Each point is reached from the start by the listed moves, each made once or not at all, plus a little noise. Say if it took an odd or an even number of moves. Then give how often each move was made.

Moves:
(1): [ 31 -12 -24   6]
(2): [12 50 18 16]
(3): [ 23 -24  45 -35]
Start: [ 6 -8 -9 13]
Points:
[ 49  29 -15  35] -> even (1, 1, 0)
[ 60 -43  13 -17] -> even (1, 0, 1)
[  5  -9 -10  13] -> even (0, 0, 0)

Moves:
(1): [28 -1 -4 -6  8  1  0 -3  8 -6]
(2): [  2  21  -4   1   2 -10   2  12   2  -8]
(3): [ -1   9  25  -1  -1 -13   2 -12  -1  -3]
(4): [ 7 -2  0 27  0 -1  3 10 -5 -3]
(5): [-3 -3  0 -1 21 -7 -2  6 11  7]
(6): [-5  0  8  6 13 22 -5  3 -3 -9]
(7): [ 1 -3  2 -6 -5  6 23  4  0  1]
(8): [ 4 -1  9 -1  1  1 -8 11 -5  4]
(9): [-3 -3  4  0 -8 -7  0 10 19 -8]
Start: [ 0 -3 20  7  7 -5 -6  3 -6 -1]
Points:
[ 31  -7  24  35  27  18  -9  13  -5 -18] -> odd (1, 0, 0, 1, 0, 1, 0, 0, 0)
[  2  -1  43  32  27 -25   0   6   0   0] -> odd (0, 0, 1, 1, 1, 0, 0, 0, 0)
[ -4  -3  56  37  32 -10  -9  19  14 -15] -> odd (0, 0, 1, 1, 1, 1, 0, 0, 1)
[-10  -2  60   4  29  -4  12  12  19 -13] -> odd (0, 0, 1, 0, 1, 1, 1, 0, 1)
[ 32   0  53  -8  10 -10  10   0  -6  -3] -> even (1, 0, 1, 0, 0, 0, 1, 1, 0)
[ 24  16  42  -4  26 -34  17  20  34 -16] -> even (1, 1, 1, 0, 1, 0, 1, 0, 1)

Moves:
(1): [ 24 -10   5  -8   1   9   7 -10   5  -4   1   3   4   0  -4   1   5  -1
 -11   6]
(2): [11 20  3 -1  3 -1  7  6 -2  6  1 -1 -7  5 -1 -2  1 -1  2  0]
(3): [-5 -2 20 -1  2 -1 -3 -1  2  3  5  4 -7  2  0 -3  2 -4  0  0]
(4): [  5   4  -1  19  -1   4  -9   3   7  -6  -1   1   3   0 -10   2   5   1
  -1   2]
(5): [ 0  0  2  3 28 -6 -1  6  0  0  0  3  2  3  3  1 -9  0  0  0]
(6): [  4   3   4  -1   4  22  -2   9   3  -1  -6  -8  -1   0  -2   6  -2 -12
  -6  -8]
(7): [ -7  -4  -4   6   5   6  21  -6   6  -3   2   1 -13  12  -3   4   4   6
   7 -11]
(8): [-5 -3  5 -4 -4 -2  8 19 -6 -5 -7  1  0  1 -7  0  7  2 -4 -5]
(9): [-3  4 -4 -8  0  0  0  6 16 -6  6 -2 -6 -2 -1  0 -2  5  0  3]
(10): [ 2 -4 -1  2 -1  1 -1  6  3 15 -1  1 -1  0  6  3  2  4 -2  4]
(11): [ 3 -4 -6  2  4  7 -5  5 -7  3 17  0  2 -3 -2 -3 -1  0  0 -2]
(12): [ 3  4 -4  2  0 10 -4  4 -4 -1 -1 21 -4 -4  5  3 -2  1  2 -4]
(13): [-14   5   7   5  -3   9  11   5   8   3   4   3  23   5  -3  -6   0   4
   7   4]
(14): [ 3 -1 -3 -1 -6 -2 -8  0 -4  0 -1  3 -3 29 -7 -3 -6 -2 -2  1]
(15): [  3   3   2   2   0  -1   0   5  -2 -15   5  -5   2   9  28  10   7  -3
   0   6]
(16): [  1   3   5   0  -2  -5  -2   1  -3   7   7  -1   4   6 -12  35  -4   6
   4  -2]
(17): [-7  3 -6 -7 10  1 -7 -3 -1  3 -1  7  1  1 -4  6 24 -7  0  4]
(18): [-10   8   8  -4   3  12  -6  -6 -10  -1  -1  -8  -2   1   1  -1   5  29
  -8   0]
Start: [ 11  -3 -13  -6   1  -9   5   1 -14   3  -3  -2  -5  -7   1   3  13  -3
  -7 -13]
Points:
[-18   3 -13  -4  11  19  10   5 -21  28  25   3   9  43 -26  35  36  36
   2 -14] -> even (0, 0, 0, 0, 0, 0, 1, 0, 0, 1, 1, 0, 1, 1, 0, 1, 1, 1)
[ 36  25  -7 -15   6  21  -7  30 -13 -14  -3  21 -18  33   5  20  60  24
 -31   6] -> odd (1, 1, 0, 1, 0, 0, 0, 1, 1, 1, 0, 1, 0, 1, 1, 0, 1, 1)
[ 14  28  -9 -20  32  29  -7  48 -29  -2   4   8 -21  22 -11   2   3  17
 -22 -28] -> odd (0, 1, 0, 0, 1, 1, 0, 1, 1, 0, 1, 1, 0, 1, 0, 0, 0, 1)
[  6  18   4 -15  14  -3  25  38  -7   3  13  23 -36  24  10  56  52   5
   2 -17] -> even (0, 1, 1, 0, 0, 0, 1, 1, 1, 1, 0, 1, 0, 0, 1, 1, 1, 0)
[ 26  -8   9   7  33   3   8  17 -14 -20   7  36 -15  53 -10  59  45  -4
 -12 -18] -> odd (1, 0, 1, 1, 1, 0, 1, 1, 0, 0, 0, 1, 0, 1, 1, 1, 1, 0)
[  9  -3   3 -17  -4  18  -4  42  -3   5 -10  17 -25  20  -7   8  10 -10
 -18 -24] -> odd (0, 0, 1, 0, 0, 1, 0, 1, 1, 1, 0, 1, 0, 1, 0, 0, 0, 0)
[ 29   8  19  -4  15  36  38   9  -1  15  27  -1   3  20 -28  35  18  -8
  -3 -25] -> even (1, 1, 1, 0, 0, 1, 1, 0, 0, 0, 1, 0, 1, 0, 0, 1, 0, 0)
[ 29   5   9 -20   9  11  38  18   4 -10   6  27 -37   7 -11   6  26   3
 -12 -25] -> odd (1, 1, 1, 0, 0, 0, 1, 1, 1, 0, 0, 1, 0, 0, 0, 0, 0, 0)

Moves:
(1): [ 13   4  11   2  -2  -7   8  -2  -6  -9 -10   9  -1  13  15   1  12  -4
  16  -6   0   4 -21  -2 -11   2   2]
(2): [  3  11   3   0  13 -13   3   2   0  -5   0   4   2  14   2  11   6   8
  -7  -5   0   6  10 -15  -9  -5  -6]
(3): [-11 -14  -2  -6  14  -1 -17   0 -10   0   7  -8  -6   2  -1  -6 -11 -10
  -5   8  -7   6 -20 -16   4   4  -1]
(4): [ 3  4 11  0  5 -3 -8 -4  3  4 -2 -3  0  1  1  0 -7  1  0  4  0 -6 -6  0
  4  0  1]
(5): [  0   7   3  -9   1   7 -12  -2  -8  14   2   0   2  -5  -1 -11  -7 -11
  -9  -9   6  -2  -4   7   0   1   1]
(6): [  5   8  -1   5   5  -8   1   4 -10  -5   5   5  12  -1   1 -11  -2  -4
  10   6  -1   7   2   8  -7   5   7]
(7): [-6  7 -9  5  0 -4 12  2  7  6  1 -1  8  1  0  1 -1  9  0  4 -7 -5  0 -2
  3 11 18]
(8): [  4  11   5   4   4  -2  -5   5  10   3  -2  21   4   0   7  12 -14   0
   5   4  -8   7  -2   0  -6  -5  10]
(9): [-1  5  7  0  1  0  4  7 -3  4  6 -7 -5  3 -1 -1 -3  0  3 -3  3  2 -7 -2
  3 13 -9]
(10): [-19  -6   9   6  -5   3   4  -2   4  -9  -8  -4   0  -2  -4  10   8   5
  10   5 -17  -2   2   0  -8  -4   0]
(11): [ 1 -1  1  0 -1 -2  7  0  5 -6  4  5  3  0 -1  3  5 -4  0  4  2  1 -1  7
 -4 -6  1]
(12): [ -2   1   5 -14  19  13   0  -4  -6   0   6   3 -12  13   3 -13   8   5
   1   6  -3  -1   1   7   4  -3   2]
(13): [  1 -14   2  -6   2  -3  -1   1   6  12   1   4   6   9 -14   0   3  -3
  -2   8   5   0  -3  -3   0   3   8]
(14): [  4  -2  -2   3  -5   3 -10   1  -2  -7   1  -2  -4  -2  -6   4   1   3
  -5  -3   0  -9   1   6   4  -6   3]
(15): [  8  -4  -5   1   3  -2  -2  -9  13  -4  10 -17   5   4   6  -4   4   3
  -5  -5   7   3  17   4  -2   8  -8]
(16): [ 13  -8   6   3   0   4   7   3   0  -3   1  -4   6   6  -2  -4  -3   5
   3  -2  -2  -6  -5  -4 -10  -6  -4]
(17): [ 1 -7  8  3  8 -3 -3  1 14 10  5  2 -5 -8 -7 -4  3  6 -2  4 -4  3 -5  2
 -1 -4 -8]
(18): [  6 -14   4 -10  -1 -23  -1   9   6 -10   1   2 -12  -9   8  -3   0   9
   7   2   6   3   1  -2  -8  -3   3]
(19): [ -6   6  -7   5   0  -1  -1   3  -1  -3  -3  -6   6   3   0  -1  -3 -11
   7   4  -1  -6   0   2  -6  -3   3]
(20): [  7  -1 -18   2 -16   3  11   5  -8   5  -2   4   3   5  14   7   5   9
  -4   7 -13 -10   0   9   3  22  -8]
(21): [ -3   5   7  -5  -6  -3   6  11  -1   0   2   6  -3   1   5   0   7  -8
  -3  -4   1  -4   9  -1  12  -2 -10]
(22): [ -4  -8 -12  10   8   0  -7  -6  -3   2   2   2  10   5   2  13  -1  -5
  -1   3  -5  -7  -3  14   9  -1   3]
(23): [  7   1  -2   6   4  -1  -2  -2 -15   8   1   1  -4   2   2   1   3 -12
   4   4  -8   7  -2   0  -2  -1   2]
(24): [-5 -5 -1  6  1  4  6 -8  4 -4  5  8 -2 -5  4 -6  1 -8 -5 -2  7  3  1  2
 -4 12  1]
Start: [  6  13   5  -9   2  -4  -1   8 -11 -11   6 -18   2  -2   6  -2  -4  18
   7  -2   5  -8   9 -14  12  -1  -3]
Points:
[ 28  21   4  15  40 -42  -5  16 -34  -3  23   4  28  52  49  11  -3 -26
  21  21 -16   4 -16 -15   3  51  -8] -> odd (1, 1, 1, 1, 0, 1, 0, 1, 1, 0, 0, 0, 1, 0, 1, 0, 0, 0, 1, 1, 1, 1, 1, 1)
[ 19  26  11 -21  41 -37   2  21 -11 -34  30 -35  -2  27  24 -24   6  28
  22   3  16   7  30 -13 -12  12 -11] -> odd (0, 1, 0, 0, 0, 1, 0, 0, 1, 0, 0, 1, 0, 0, 1, 0, 0, 1, 1, 0, 0, 0, 0, 0)
[ 15  15  17  -4  -5   0   7  31 -20  11   8   1  31  12   6  -1 -20  18
  24  14 -20 -13  -9   3 -13  29   3] -> even (0, 0, 0, 0, 1, 1, 0, 1, 1, 1, 0, 0, 1, 0, 0, 1, 0, 0, 0, 1, 0, 0, 0, 0)
[ 40  -7  45  -5  36 -23   5  16 -11   7  26  13   7  29  46 -18  14   5
  34  19 -21  -8 -14  26 -11  38  -9] -> even (1, 0, 0, 1, 1, 1, 0, 1, 1, 1, 0, 1, 1, 0, 1, 1, 1, 1, 0, 1, 1, 1, 1, 1)
[ 18   2  16  15  39 -54  -6   9  13 -29  21   2  16   2  21  26  10  23
  28  21 -22  17  27   4 -26 -16   3] -> even (0, 1, 0, 0, 0, 1, 0, 1, 0, 1, 1, 0, 0, 0, 1, 0, 1, 1, 0, 0, 0, 1, 1, 0)
[-11  15 -17   8  25 -26  23  22 -23 -36  19 -11   6  24  27   9  14  38
  22  24 -29 -28  16  12   0  37  14] -> even (0, 1, 0, 0, 0, 1, 1, 0, 1, 1, 0, 1, 0, 1, 0, 0, 0, 1, 1, 1, 0, 1, 0, 1)
[  3  -7   8 -24  60 -28 -18   9  19   3  47  -2  11   3   9 -45 -16   0
   9  32   9  10  -6   2 -14  21  34] -> odd (0, 0, 1, 0, 1, 1, 1, 1, 0, 0, 1, 1, 1, 0, 1, 0, 1, 1, 1, 0, 0, 0, 0, 1)
[  1 -40  41 -20  46 -22   9   6  17  -7  41 -23 -14  12   6 -30  18  13
  10  35 -14  -8  -2 -19  -1   9   2] -> even (0, 0, 1, 1, 0, 0, 1, 0, 0, 1, 1, 1, 1, 0, 1, 1, 1, 1, 0, 0, 1, 0, 1, 1)
[ 24   8  -5  11  43 -45 -39  17 -25  -5  30  15   9   1  30   7 -24 -13
   2  28 -22  -8 -17  10 -11  10  10] -> odd (0, 1, 1, 1, 1, 1, 0, 1, 0, 0, 1, 0, 0, 1, 0, 0, 1, 1, 1, 1, 0, 1, 1, 1)
